Each wall is flat, endless, passes through zero and stands at right angles to its row. A trip goes straight from one point to another. List the walls that it crosses, first one first.

Walls:
(1): 13,-14
(2): 9,21
(3): 16,-8
(4): 11,27
(5): -32,19
(6): -10,-32
(7): -24,11
Trips:
-52,7 to -12,14 -> 6, 4, 2
17,9 to 38,33 -> none
-27,-37 to -20,-7 -> 1
31,-3 to 58,31 -> none

Walls:
(1): -2,-11,-19,11
(2): 29,20,6,-30
(3): -4,-3,-11,13
(4): -8,5,16,-2
(5): -15,8,-4,25
(6): 15,-60,-22,16
Trips:
-9,9,15,18 to -6,11,-2,-26 -> 3, 2, 5
17,11,-17,-3 to 7,8,-9,-2 -> none
10,5,12,1 to 12,10,0,-9 -> 4

Walls:
(1): -14,14,-24,-14,-28,14,-5,-12,2
(2): -5,14,-7,15,16,-30,6,-12,-14
(3): -19,11,-9,0,-21,4,-8,-9,-4
(4): 29,-36,-26,12,-4,-13,-22,7,11
(5): -21,-4,9,-13,23,-6,-17,21,25
(6): -4,-27,-10,-15,16,-7,-32,-2,-7
(7): -28,7,-18,5,-6,-27,-8,-4,9
Trips:
-6,19,10,-6,-14,-29,0,-16,22 to -17,40,-40,12,-14,31,31,4,-12 -> 5
25,18,-20,8,21,22,-21,5,6 to 2,-46,22,2,25,4,17,4,-1 -> 1
10,0,-18,3,-10,6,-60,28,28 to 7,-11,5,26,18,6,26,-29,-7 -> 3, 1, 7, 5, 2, 6, 4

Walls:
(1): 24,-6,0,-5,6,2,4,-10,15,-34,-11,11,-14,-12
(2): 18,21,-5,30,12,41,-15,-32,-51,-3,21,34,12,1
(3): 6,-22,3,9,4,9,-9,-23,-4,-7,-5,-33,-21,10
(4): -11,-4,5,-17,-27,-5,-10,-47,12,-34,-26,7,-14,5
(5): -39,-19,-7,15,-26,21,14,-29,0,3,32,-12,-7,-29
(6): 11,5,-20,-23,10,21,-3,46,-4,-18,4,-17,7,7
Trips:
5,0,-17,-21,18,-4,-5,-25,8,20,-6,-19,-9,28 to -31,13,-26,-30,-7,-22,3,43,10,13,-8,-3,3,14 -> 6, 4, 3
-23,33,5,-17,-37,17,22,-1,27,-1,-8,7,-20,20 to 21,-20,0,-7,6,10,-30,8,-10,1,-1,10,-8,23 -> 6, 1, 5, 3, 2, 4
-6,25,16,5,-28,-12,-12,13,-30,4,20,2,15,-30 to 6,-6,1,-21,7,4,16,10,10,20,29,-3,9,5 -> 6, 2
-1,6,8,-28,1,-9,-10,20,22,-7,-13,-7,4,12 to -15,4,4,-16,-9,7,-1,13,-6,-39,2,-16,-7,-3 -> 3, 5
26,-19,18,-12,-8,5,17,12,25,-40,25,24,2,-20 to -33,-8,-8,1,-60,-3,23,50,-9,11,-3,-21,-11,0 -> 4, 1

Walls:
(1): 22,-57,32,33,-11,-7,2,0,23,-14,-14,-17,-39,15,-29,21,20,-6,22,11,3,-11,-7,-10
(2): -16,22,14,22,12,-19,-9,-6,-4,-35,29,9,5,5,13,-3,16,1,18,-15,29,-14,-7,22
(3): 9,8,-30,11,1,-9,-29,-5,35,6,-5,-7,-6,5,7,10,-6,1,0,13,-7,-18,20,-18
(4): -15,-1,23,11,-1,-6,-2,7,5,-30,-18,1,-26,9,8,-36,-10,-6,0,34,-2,1,22,-8
(5): -2,19,25,-22,16,-8,5,-11,1,-3,25,-3,-15,-15,8,-17,2,-1,-23,43,-9,-5,10,-28
(6): -22,-17,12,37,-10,-3,15,9,3,-13,23,27,35,-43,9,-1,-2,-5,2,13,-6,-9,-10,18
(7): -6,7,-1,-5,9,32,31,7,2,18,17,26,-13,-5,-15,2,15,-30,-11,24,16,-11,3,3
(8): 34,4,12,6,11,-12,21,7,-11,11,-7,10,30,4,9,3,22,5,2,8,6,26,-37,-32
Trips:
11,4,6,13,11,35,-26,-6,9,-7,2,-21,-7,8,-22,-13,10,-2,-7,-16,3,15,-10,12 to 9,15,-11,-7,11,-16,-1,-10,-15,13,23,-13,-1,-26,-43,21,-26,-34,-4,4,4,2,4,-12 -> 7, 2, 3, 5, 1
5,6,-31,-6,-9,21,0,27,10,9,1,19,-16,23,-19,29,-16,30,19,14,-11,15,14,-2 to -14,21,-22,7,-6,-6,18,-9,21,-1,-6,-10,5,10,-1,-8,22,10,-1,-24,3,16,-7,5 -> 1, 7, 8, 2
0,11,8,28,8,7,5,-2,6,10,-60,12,-8,-11,22,-6,-29,-33,-13,-38,-44,-9,-11,6 to -31,-18,-22,19,21,-31,0,-13,-14,-18,20,11,-2,-24,14,-10,-22,6,-26,-3,6,18,-6,-4 -> 3, 2, 5
-34,-31,-17,-4,25,20,17,1,-18,11,-20,-14,17,-16,-11,-4,-16,-8,-19,15,-33,-30,38,-15 to -10,-11,3,-19,20,26,-24,-20,-12,6,-17,-14,12,-10,29,-24,18,27,-2,19,-10,10,-20,-17 -> 7, 6, 8, 3
8,8,-32,13,-14,-3,-3,5,2,44,20,10,36,1,7,-5,-4,18,-10,0,11,31,-1,-25 to 2,-28,-13,2,-18,-16,-8,-4,-11,17,9,-16,11,-26,-14,11,4,-5,-1,-12,15,25,-11,34 -> 3, 1, 8

Walls:
(1): -1,4,4,23,-13,-28,-28,10,-8,-35,-19,-14,4,10,13,-26,8,13,-19,-7,-2,27,-2,33,3,8,20,-16,-14,7,3,-9,5,1,-32,18,2,40,-2,23,15,1,22,42,3,10,-6,22
(2): 11,45,9,-9,-8,18,-24,-4,-13,4,4,-12,21,0,23,28,-15,-4,13,-13,18,2,18,-15,24,23,-3,1,-24,-8,-25,-15,12,4,-2,12,-5,1,-21,-31,11,-49,13,-20,24,-3,-7,-20
(3): 4,10,50,-25,-15,-6,1,-23,-12,0,20,10,-32,-17,17,-18,-6,-4,9,-4,-30,-7,-21,7,32,-25,-13,-4,26,16,12,-13,2,25,-24,-5,18,23,24,25,26,-3,-6,-36,37,-20,50,-12
(4): -8,39,14,0,21,0,-32,-14,-19,31,35,3,11,12,-37,16,-19,7,-15,-4,-6,8,-14,-33,-37,2,-5,-29,31,14,1,51,3,-25,-13,-9,1,40,-9,-33,3,2,-2,-7,-19,-18,-32,12
(5): 8,-9,3,14,4,-11,17,19,-12,10,3,25,-16,11,-8,49,25,0,17,-23,22,5,-13,5,-12,-23,-59,-14,9,6,-16,-23,6,-3,3,-30,-21,-5,4,-47,-5,11,36,-9,-11,-13,-9,10
(6): -7,-12,3,-1,-51,-12,-19,-14,-21,31,5,26,9,-17,-4,-7,7,-15,-12,23,14,3,-17,12,-31,7,-10,-14,7,13,-7,32,-7,-6,43,18,21,12,-9,26,2,13,8,7,24,6,-22,25
(7): -25,17,-35,-6,1,-3,5,-20,-5,-13,-34,9,-1,6,36,-26,49,-8,1,52,-13,-1,-1,-1,32,6,11,17,-31,-24,-2,-38,18,3,26,43,2,19,8,-39,23,48,18,-5,2,13,0,20
(8): -30,-8,-14,22,13,28,8,-13,-2,17,6,9,-4,-25,-4,-9,-1,9,17,-15,-5,-21,14,16,34,11,0,-38,19,-18,13,-12,15,30,-19,16,9,7,4,2,26,6,22,-7,33,3,23,-13
Trips:
0,-24,13,42,-19,1,-14,38,18,-27,1,-11,28,-20,7,-8,29,1,2,-2,0,-20,6,18,-15,16,-7,-10,9,2,-26,-6,7,28,-26,36,3,-8,13,8,-9,-27,-18,10,-10,37,-1,5 to 11,11,39,17,-21,43,-11,-12,-22,-15,-42,16,19,-14,13,-28,28,21,-35,-7,-28,18,21,-2,21,-5,-31,-5,-31,-2,-7,4,-16,-1,-3,3,-3,-7,2,-29,-16,-8,-4,18,-8,10,-7,-6 -> 2, 7, 6, 8
-6,-12,-37,20,-18,-3,-11,12,-17,41,21,19,-1,14,-10,4,-29,2,6,20,3,22,13,-11,21,-10,-22,28,-33,17,-4,-3,27,21,-33,-9,7,3,58,6,6,-19,28,5,34,12,-18,-12 to 9,4,7,28,-11,-5,12,-23,-12,-17,-17,-8,31,0,1,-12,-34,-34,-25,19,3,-34,-25,-1,1,0,-8,11,-8,-8,-18,-5,7,-26,-10,7,-6,-4,-4,-2,25,-41,3,22,19,7,-38,17 -> 7, 3, 5, 8, 4
